Each row is a point. Each copy is the shape, with its points in the same order, turned, moved and blurred by noise. Is it also mirrored, or only turned?
In the rows, zero is written as 128.

Shape (9 x 3)
[[153 140 108]
 [143 123 124]
 [133 106  38]
 [111 108 134]
 [122 137  76]
 [ 73 141 168]
 [173 142 152]
 [104 138 159]
 [ 90 136 153]]
Copy 1 (9 x 3)
[[142 119 137]
 [117 127 127]
 [141  97 203]
 [ 88 141 129]
 [134 141 173]
 [ 75 200 116]
 [136 117  82]
 [ 95 171 104]
 [ 86 179 121]]
Copy 1 is: mirrored
Copy 2 (9 x 3)
[[116 141 143]
 [119 121 137]
 [ 78 158  81]
 [141  98 119]
 [124 155  99]
 [200  91 129]
 [121 129 189]
 [172 106 136]
 [187  97 135]]
Copy 2 is: mirrored
Copy 3 (9 x 3)
[[177  89 141]
 [153 100 152]
 [142  49  81]
 [126 123 143]
 [164  89  98]
 [138 183 141]
 [183 102 186]
 [149 153 152]
 [142 160 140]]
Copy 3 is: only turned
Copy 4 (9 x 3)
[[156 141 125]
 [130 139 124]
 [141 207  61]
 [101 127 114]
 [155 155  79]
 [106  68 115]
 [152 132 166]
 [111  93 120]
 [109  88 109]]
Copy 4 is: mirrored

Shape (10 x 4)
[[119 143 158 148]
 [161 153 127 160]
 [100 173 158 131]
 [ 34 148 150 126]
 [164 141 155 194]
 [133 136 130 122]
 [152 152 150 134]
 [157 126 156 176]
 [ 87 169  93 123]
 [154 150 120 128]]
Copy 1 (10 x 4)
[[119 146 162  92]
 [105 153 149 146]
 [ 97 167 164  71]
 [141 182 147  21]
 [132 142 184 155]
 [105 134 127 105]
 [ 94 135 150 117]
 [132 128 176 140]
 [105 198 106  79]
 [ 92 141 125 126]]
Copy 1 is: mirrored
Copy 2 (10 x 4)
[[157 111 129 166]
 [169 154  96 168]
 [171 120 171 158]
 [177  56 180 124]
 [170 134  87 204]
 [142 131 125 135]
 [146 148 126 170]
 [149 124  88 196]
 [195 127 146  99]
 [154 157 114 136]]
Copy 2 is: mirrored
Copy 3 (10 x 4)
[[111 119 159 141]
 [135 161 133 156]
 [ 74 132 165 133]
 [ 39  74 150 138]
 [153 148 166 180]
 [117 132 124 122]
 [125 152 148 129]
 [158 133 156 163]
 [ 59 134  98 145]
 [125 159 119 132]]
Copy 3 is: only turned

Shape (14 x 8)
[[157 114 120 122 204 182 121 168]
 [ 88 153 126 101 126 154 139 160]
 [145 137 137 112 124  80 102  63]
 [127 152 165  89 112 148 148 168]
 [143 185 117 141 120 112 154 104]
 [118 155 158 133 150 124 103 182]
 [125  98  93 114 106 111 124 129]
 [135 115 185 173 150 124 136  99]
 [190 151 134 131 123 127 201 132]
 [141  89 153 218 115 120  99 140]
 [101  97 102 175 125 123 188 133]
 [ 87 141 108 129 133 149  99  85]
 [107 116 107 168  70  72 178 176]
 [133 197 113  75 136 161 100 116]]
Copy 1 (14 x 8)
[[157  77  81 123 185  89 118 132]
 [121 141 114 159 165 155  72 129]
 [105 163 184  69 128 126 129 162]
 [154 158 131 158 152 116  65 116]
 [118 176 142 137 139 146 159 133]
 [144 143 106 157 150 111  83 180]
 [ 70 134 119 103 119 118  91 118]
 [142  92 180 141 117 124 132 170]
 [135 155 152 160 138  90 160  86]
 [122  83 124 140  55 105 131 184]
 [ 60  93 132 174 120 133 126 111]
 [109 121 126  94 143 189 102 153]
 [ 45 155 122 196  78 102 106 124]
 [160 178 101  96 182 164 101 128]]
Copy 1 is: mirrored
Copy 2 (14 x 8)
[[121  95 123 183 170 191 101 117]
 [ 81 122 160 115  97 176  94 136]
 [122 155 124  84 145  92 158  79]
 [102 117 184 101 116 193 141 149]
 [ 86 140 182 141 111 105 144  95]
 [124 122 174 124 159 147  97 163]
 [115  92 109 106  96 122 129 120]
 [104 177 112 145 159 126 159 147]
 [ 84  99 180 170 123 138 195 116]
 [148 147 100 170 127  82 141 193]
 [ 48 102 110 161  92 109 136 154]
 [103 169 113 119 104 132  80 101]
 [ 76  78 152 124  74  76 145 182]
 [128 147 181 116 115 172  97  67]]
Copy 2 is: mirrored

Shape (16 x 11)
[[117 172 123  98 119 119 113  85 170 162 142]
 [145  91  55 162 118 122 169 130 137 120 132]
 [150 106  94 149 110  93 162 119 118  87 184]
 [ 89 152 109  58 158 138 109 155 148 166 162]
 [155  97  74 174  81 159 153 112 107 108 188]
 [162  83  92 152 159 136 147 102 148  91 177]
 [142  83 101 155 121 130 186 117 119  66 142]
 [158 170 173 144 157 127 146 167 102 131  93]
 [123 144 146 119 128 129  62 156 137 120 112]
 [155 191 128 136 166  96  69 159 127 142 115]
 [173 133 104  86 107 162 157 131 179 111 168]
 [172 162 120 133 155 104  96 172 116 143 102]
 [123 190 158 167 160 122  95 187 169 151 118]
 [134 109 112  86 131 157 121 103 168 160 136]
 [154 194 146 154 195 162 121 156  94 118 100]
 [144 138 162 125 162 100  83 162 128 194 144]]
Copy 1 (16 x 11)
[[102 138 105 116 153 122 108 117 136 195 139]
 [185 101  66 124  90 102 117 161 123 117 134]
 [154  59 101 120  84  87 103 166 161 141 155]
 [119 155 134  84 174 112 175 153 157 167 135]
 [177  32  77 116 108 138 117 145 122 121 162]
 [148  87  42 124 127  76 113 145 172 110 151]
 [162  81  79 145  63 108 131 140 165 105 171]
 [167 157 188 176 133 109  96 112 146 102 159]
 [ 77 149 163 126 153 120 110 133 126 102 140]
 [109 164 189 128 165  76  83 150 107 132 132]
 [156 123  89  59 131 121 111 119 161 143 189]
 [147 156 176 117 137  81  85 146 111 113 134]
 [116 178 174 149 182 132  68 173 157 125 143]
 [125 133  76  93 148 124 137  97 141 148 132]
 [158 156 170 185 178  87 108 128 118 106 192]
 [130 127 182 120 187 103 106 129 152 139  82]]
Copy 1 is: only turned
Copy 2 (16 x 11)
[[126 115  88 142 111  74 137  76 157 133 120]
 [110 123 101 120  77 179  97 146 124 140 166]
 [ 83 102 123 137  90 159 138 145 100  90 167]
 [ 77 120  92 116 145  64 138 126 143 185  95]
 [127 130 132 154  74 156 145 179 124 114 202]
 [ 93  81  86 165 109 180 142 158 149 120 156]
 [101 115 128 120 112 214 133 147 131  94 160]
 [127 127 142 162 195 136  73 102 106 125 114]
 [141 109 143 159 132 105 112 128 142 140  55]
 [125 110  99 185 150  86  74 123 102 119  69]
 [135  77  89  89 142 116 150 144 148 130 171]
 [135 104 107 165 148 112  65 129  88 139  92]
 [112 102 138 171 162  77  38 113 163 121  92]
 [133 100  86 129 120 120 153 107 159 182 129]
 [131 155 103 184 211 134  66 136 126 118  99]
 [103  83 132 195 147  77  92  98 107 181 102]]
Copy 2 is: mirrored

Shape (16 x 12)
[[ 96 147 165 149 170  66 156 156 137 114 166 120]
 [111  71 157  93 110  94 149 131 178 118 151 156]
 [112 148 146 134 111 133  96  95 138 128 105 154]
 [120 151 109 106 125 107 135 137  50 156  92 154]
 [143 116 140 109 134 100 140 140 125 130  93  89]
 [ 73 132 167 129 143 139 109 185 109 216  87 110]
 [ 98 190 117 175 114 150 125 159 102 125 120 106]
 [120 128 103 106 105 155 180  44 143  79 122 108]
 [ 93 117  81 123 144 162 112 147 182 125 161 133]
 [172 150 109 136 128 175 101  88 126 123 191 159]
 [ 15 138 126 142 144 140  98 111 144 102 124  98]
 [ 85 120 187  88 113  85 135 129 124  74 175 138]
 [121 207 115 123  91  85 132 101  68 125 148 132]
 [140  88  69 137 113 110 118 109 109 127 153 108]
 [156  99  83  91 129 130 102 138  97 160  67 119]
 [137 170  72 103 123 120 140 128 110 154 133  96]]
Copy 1 (16 x 12)
[[123 175 186 115 175 117 155  98  96  82 172 121]
 [102 139 169  78 140 138 178 106 182 102 150 182]
 [135 137 156 127 109 138 138  87 138 106  71 125]
 [114 180 122 149 114 109 127 147  73 142  95 169]
 [122 168 129 101 125 119 150 160 137 128 133 102]
 [ 66 159 198 150 149  88 106 189 124  95  77 128]
 [117 122 149 168 123 139 119 138  61  75 110  99]
 [106  95  84  75 135 182 149  65 117 148 107 115]
 [101 121 126 104 142 148  99 109 158  35 130 147]
 [169 120 143 120 101 203  64  75 118 101 134 154]
 [ 65 121 152  97 140  96 135  71 101  50  79 102]
 [101 165 199  68 114 150 191  84 103  97 152 154]
 [113 175 136 169  89 153 139  75  53 139 137 126]
 [126 116  96 108  97 111  99 114 119 116 170 149]
 [118 165  89 110  93 110  95 180 143 135  98 144]
 [ 86 169  97 156 129 154 100 126 102 122 143 115]]
Copy 1 is: only turned
Copy 2 (16 x 12)
[[145 130 175 112 197 121 139 157 147 149 149 117]
 [121 153 158  75 103 115 122 103 154 166 173 161]
 [ 96 140 131 159 108 107 101 104 143 145 128  88]
 [126 159 115 152 120  79 131 168 104 114  68 126]
 [118 131 114 109 118 123 141 173 177 148 102 115]
 [138 184  77 129 160 114  99 178 107 223  90 105]
 [103 163 102 188 174 155 106 179 132 121 121  96]
 [ 62 131 132 143  87 171 191  90 153 105 135 120]
 [102 155  67 121 166 132 113  88 141 140 170 149]
 [125 121 106 126 131 162  81  71 116  67 120 108]
 [ 41 150 114 153 191 119 144 115 130 180 157  92]
 [ 84 165 209  79 151 112 118 124 146 137 137 128]
 [120 169 159 151 134 105 135 168 112  60 117  75]
 [ 96 100  81 106 111 116 134 156 120  93 156 134]
 [110 132  43 118  91  82 123 158 152 132  83 137]
 [131 166  73 123 135 126 158 156 137  80 118 102]]
Copy 2 is: only turned
Copy 3 (16 x 12)
[[113 174 137 166 142  90 139 158 195  94 124 175]
 [ 95 183 133  85 155 132 118  94 172 142 155 163]
 [113 110 107  95 100 113  84 106 138 114 101 144]
 [ 98 103  68 127 128  88 166 149  92 137 102 147]
 [128 143 129 144 142 103 125 121 132 130 134  89]
 [ 52 152 105 144 166  99  94 160 121 126  42  90]
 [ 96 106 107 180  71 136 132 150 144  99  65 128]
 [143  77 127  83  78 143 151 110 196 136 174 112]
 [ 88 126 107 131 138 207  89 155 169 109 140 147]
 [104  83 148 124  80 151  76 166 121 143 164 195]
 [ 67 114  93 118 115 139  99 139 210  43 116 101]
 [ 77 191 124  89  92  80 145 130 185  95 157 170]
 [109  98  63 158  55  70 148 145 147 138 130 169]
 [ 87  90 110 166 133 144 129 104 136 127 185 142]
 [111 110  78 122 152 141 119 121  57 143 141  90]
 [114 103  73 171 113 131 134 163 141 166 142 121]]
Copy 3 is: mirrored

Shape (15 x 12)
[[ 72 130 161  99 160 139 165 111 113 143 106 137]
 [147 114 158 123  82 124 115  73 129 113 150  90]
 [137 157 107 174 135 104 150 100 176 197 167  99]
 [157  85 145 134 131 128 187  93 205 178 161  83]
 [116 129 121 149 182 130 134 138 169 170  63 158]
 [139 155 140  93 161 145 139 129 134 149 131 146]
 [ 78  71 148 116  85 157 130 109  99  95 158 141]
 [173 146  89 164 178 119 184 131 121 165  97 141]
 [107  94 197 137 100 179 131 114 108 104 169 181]
 [132 173 110 146 199 124 167 122 179 138  69 160]
 [122 108 161 121 132 164 130 122 123 177 104 137]
 [124 181  82 117 144 159 154 164 156 136  85 126]
 [120 104 107 106 157 139 111 120 122 122 144 169]
 [105  86 163 129 116 209 116  59 104 113 175 107]
 [ 98 113 178 131 180 153 128 159 124 120 119 103]]
Copy 1 (15 x 12)
[[ 95 165 149 105 142 115 120 109  90 157 126 160]
 [137 106 115 192  92 104 116 147 109 116 170 154]
 [151 100 135 137  67 157  85  91 152 191 174 103]
 [193 131 160 142  57 131 107  80 132 164 200 176]
 [130 133 185  97 132 189 161 107 133 179 113 135]
 [129 164 106 117 122 173 129 106 113 137 134 145]
 [146 148 115 156 174  56 123 166 119 135 153 166]
 [175  98 146 103 134 184 127  60 101 152 118 102]
 [155 190 127 183 186 112 103 173 101 141 161 155]
 [121 128 176 117 133 205 136  58 140 161  92 138]
 [140 148 139 117 131 149 145 149  85 172 160 157]
 [132 105 103  93 137 191 125  97 143 169  85 172]
 [135 158 117 122 164 131 157 121 146 123 149 126]
 [120 129 122 163 172  99 101 159 104 121 228 183]
 [129 155 168  86 137 147  95 161 114 113 131 168]]
Copy 1 is: mirrored
Copy 2 (15 x 12)
[[ 69 120 118  87 101 115 130  96 154 121 137 153]
 [114 126 108 183 146 114 167 114 147 119 153  64]
 [113 152  46 170 189  84 113  73 117 154 155 154]
 [144  85  22 158 185 118 156 111 158 127 165 150]
 [141 139  72 108  80 115  97  86 121 153 114 181]
 [105 165  99 129 118 154 114 106 146 125 163 152]
 [ 58  72 148 167 122 142 147 147 138 109 109 106]
 [148 173  95 111 147 113 116 111 135 212 144 189]
 [ 75 105 150 194 105 152 117 143 191 104 105 131]
 [149 178  79 103  83  85 108 108 124 152 150 208]
 [ 95 119  88 130 109 159 132  86 168 150 120 138]
 [ 96 197  77 114 103 137 144 135  83 148 136 177]
 [106 123 134 149 106 152  87 128 110 140 159 138]
 [ 49  79 118 209  94 144 148 126 177 156 172 100]
 [ 81 129  75 109  85 116  91 152 174 140 133 109]]
Copy 2 is: mirrored
Copy 3 (15 x 12)
[[101 123 103 153  92  86 108 173 118 164 156 108]
 [109 147 118 158 131 151 116  87 174 157  84 121]
 [118 115  96 137 193 117  55  78 129 149 177 158]
 [ 90  90 101 149 208 143  40 114 170 173 142 107]
 [ 95  67  88  79 113 119  76 158  87 122 160 134]
 [ 96 114 117 127 144 126 147 151 116 133 164 118]
 [145 145 151 191  99 139 108 153 112 177  83  97]
 [142  93  31  87 168 140 109 146 100 142 167 143]
 [129 104 158 184 113 147 145 120  92 208 101  83]
 [ 76  69  48 107 122 128 101 144  86  97 183 123]
 [108 115 134 102 117 121 104 144 123 186 131 114]
 [112 150  80  91 129 146  95 155  95  99 192  96]
 [121 108 136 151 138 144 122 170  92 124 113 145]
 [ 80 166 143 180 137 135 114 128 104 213  69 107]
 [107 103 114 112 131  70 122 141 105 144 108  77]]
Copy 3 is: mirrored
Copy 4 (15 x 12)
[[112 155 153  89 129 133 172 126  99  85 140 150]
 [106 131 104 150 129 142  74 112 132 115 165  98]
 [147 162 101 159 125  59 155 104 144 183 166 106]
 [ 94 152  95 158 163 146 160 103 183 197 173 127]
 [123 142 128  94 128  96 196  96 116 146  65 132]
 [137 152  99 118  96 133 162 123  99 118 118 153]
 [103 140 171 139 128 144  75 158 131  81 138 163]
 [156 118 104 132 155  87 179  89  73 173 105 158]
 [135 159 151 117  99 157  65 114 152  76 134 195]
 [144 167 100  85 162 100 190  95  78 146  69 130]
 [118 127 145 123  82 147 152 111 137 121 124 147]
 [175 145 117 108 129 120 179 160  85 147  86 111]
 [105 147  98 146 113 109 133 143  98 100  92 171]
 [121 145 139 194 121 175  99 114 166  51 150 139]
 [139 108 115  89 138 132 161 127 164  71 120 150]]
Copy 4 is: mirrored

Shape (17 x 12)
[[129 131 102   7  94 102 123 157 135 166 182  66]
 [118 160 139 118 119 200 102 154 137 119  88  93]
 [148 152 110  82 104 171 128 172 105  99 113  87]
 [146 163 127 152 111 178 144 134 123 161 115  87]
 [127 145 147  33 117 162 148 118 120 150 218 111]
 [105  92 120 161 104 112 129 101 105 120 119 169]
 [115 155 126 122 137 159 112 117 103 130 119  58]
 [126  94 127 121 137 175 146 136 112 149 106  66]
 [ 40 103 107 166 150 112 132 137 110 136 164 160]
 [118  93 124  95 144  99 130 105 146 138 125 163]
 [170 164 134 114 112 123 149 148 131  82 117 104]
 [120  91 130 141 148 116  85 128 143 137 158 145]
 [107 126 144 152 104 178 115 110 121 107 123  79]
 [111  88 163 116 150 119 146 121 150 132 166 131]
 [ 83 120 121 127 144 148 133  95 185 114 149 134]
 [ 73  86 151 153 112 104 121 136 151 138 123 148]
 [ 98  74  94 140 122 132 118 133 160 132 158 131]]
Copy 1 (17 x 12)
[[147 100  66 139 144 109  57  79 218  99 116  99]
 [ 98 131 130 117 148  90 100 159 160 182 153 190]
 [108 128  82 120 158 140  70 134 163 154 168 178]
 [137 110 117 116 156 105 151 130 142 148 142 199]
 [141 109 140 107 109 115  74  91 216  64 165 138]
 [148 130 150 120 117 141 126 149  62 144 137 108]
 [112 117 138 152 193 111 123 147 164 140 156 153]
 [124 138 144 109 201 111 119 102 144 158 136 156]
 [127  76 157  79 147 111 122 169  77 113 151  63]
 [121 159 126 113 110 109 107 127 103 104 114  88]
 [ 79 126  82 140 124 163 117 127 137 131 152 172]
 [113 113 156 106 135 120  99 158 106 104  85 112]
 [117 118 169 132 156 133 131 147 153 175 147 153]
 [ 98 119 166  96 124 124 120 103 126  98 116 100]
 [ 99 139 153  84 111 110 150 158 153 135 128  94]
 [108  98 145 103 111 107 118 131  81 161 104  87]
 [139 116 134  72 145 139 114 155 127 139  94  91]]
Copy 1 is: mirrored
Copy 2 (17 x 12)
[[155 156  20 100 153  74  81 100  85 186  89 103]
 [ 78 100 134 102 128 160  85 149  91 156  94 168]
 [118  92  73 111 128 136 111 151  71 135  85 161]
 [ 77 124 129 166 107 145 111 144  95 143  93 126]
 [167 142  54 103  82 112  97 106 149 186  86 109]
 [123 127 151 107 141 125 145 144 133  91 178  96]
 [110 139 109 140 105 146  79 144  82 154 137 163]
 [122 117 113 141 127 170 106 175  73 180 129 112]
 [124 164 166  67  95 111 172 116  99 142 189  95]
 [153 133 126 101 177 134 137  99 138 144 156 101]
 [ 95  91  73 143 138 131 143 121 118 124 120 168]
 [126 175 139  94 161 126 149 139 144 155 153 127]
 [ 80 129 117 118 104 155  90 168 115 138 144 143]
 [125 134 111 102 139 136 148 126 156 189 166 102]
 [ 95 151 122  78 130 178 125  88 137 149 155 111]
 [ 88 129 151  80 154 109 141 136 126 155 180  91]
 [104 174 116  75 148 144 152 142 115 141 149  88]]
Copy 2 is: mirrored
Copy 3 (17 x 12)
[[167 131 224 123 149 121  86 225 167 148 161 128]
 [157 181 114 108 159 191  88 108 137 138 106 128]
 [182 168 146  87 162 142  75 128 147 102 121 134]
 [153 151 116 175 141 170  78 115 125 108 106 133]
 [173 131 177 138 188 128 108 208  80 147 174 144]
 [ 92  83  92 108 112 125 144 126 114 107 116 124]
 [159 186 103 144 130 150 109 159 132 123 125 105]
 [138 157 136 146 143 150  88 125 120 108 121  64]
 [ 74 106 105 129 157 117 184 172 121 122  61 110]
 [109  99 163 112 108 133 174 131 116 140 145 118]
 [149 172 145 114 128 118 102 110 130  89 138 172]
 [108 108 116 135 144 107 152 125 139 170 124 117]
 [115 171  77 129 147 160  91 135 121 118 136 113]
 [ 86 135 151 140 143 108 145 138  94 150 141 119]
 [ 83 142 130 135 164 170 174 141 121 130 151 131]
 [ 52 115 127 118 122 136 135 136 125 148  99 123]
 [ 82 102 132 136 171 125 146 138 159 133 130 102]]
Copy 3 is: only turned

Shape (15 x 12)
[[150 127 134 180 213 113 104 109  49  68 117  95]
 [129 106 145 116  97 105 154 180 149  83 145 138]
 [198 111 126 122 103 139  96  67 116 117  96 132]
 [123 124 155 108  91 117 161 177 121 152 128 123]
 [102 107 157  84 107 166 165 176  99 118 159 120]
 [213  78  76  90 156 138 109  54 150 114 124 107]
 [216 145  98 193 205 150 128 102  59  89 138 140]
 [163 137 113  85 116 138  73 116 132 119 154 121]
 [188  69  76 140 118 165  79 101 119 121 105 103]
 [110 123 158 133  88 137 163 124 144 126 171  95]
 [ 88 155 123 100  90 150 176 152 126  84 120 120]
 [ 89 113 168 107 129 144 153 146 141 132 121 158]
 [100 136 124 102 112 104 171 166 111 148 127 111]
 [ 75 116 120 137 109 109 155 144  90 120 163 161]
 [113 136 122 137 126 146 130 154 163 134 132 124]]
Copy 1 (15 x 12)
[[178 105 158 240 160 131 153 165 100 115 106 151]
 [109 163 166 117 108 129 106 107 104 120 151  74]
 [221 121 131 134 114 134 120 130 164  82  74  96]
 [110 161 161  93 130 116 126  85 142 139 123 119]
 [114 179 142 127 163 153  91  72 136 160 149 114]
 [225  90 137 113 162 179 107 186 162  87 103  64]
 [177 123 158 237 129 179 184 186 171  91 108 135]
 [209 146 106 102 129 165 133 129 119 120 125 101]
 [198  74 133 136 127 193 130 119 152 117  68  71]
 [132 129 117 121 149 111 127  78 152 119 174  99]
 [ 97 197 109 135 168 118 128  89 118 114 122  79]
 [ 92 154 108 119 124 118  78 117 136 133 125 133]
 [ 96 156 153  94 173 118 139 101 126 130 121 128]
 [ 86 145 132 135 139 157 121  88 108  83 143 149]
 [109 125 101 113 125 138 141 126 136 137 129  97]]
Copy 1 is: only turned
Copy 2 (15 x 12)
[[191 151 139  46 128  85 164 175 110  30  73 101]
 [133 167 174 112 101 132 116  74 147 117 137 138]
 [148  78 109  98 116  97 162 136 156 138 110  57]
 [115 169 133 159 134 100 124  95 144 123 129 153]
 [146 178 139 121 144  76 134  76 113 123 177 160]
 [124  54 119  48  88  50 104 135 153 123 124  53]
 [188 101  67  45 121 105 142 129 115  18  75  88]
 [145  76 129  84 110  93 143 134 156 138 140 149]
 [176  87 106  76 101  76 106 141 118 162  92  73]
 [153 151 144 160 101 100 112 123 143 102 185 128]
 [131 175 145 107 169 140 110 114 141 119 185 132]
 [106 141 168 142 147 107 139  95  93 108 153 131]
 [ 97 183 129 133 140  96 110 126 139 110 138 157]
 [111 185 122 115  99 133 144 124  87 103 154 150]
 [137 116 150 134 132 120  90 123 114 110 136 145]]
Copy 2 is: mirrored
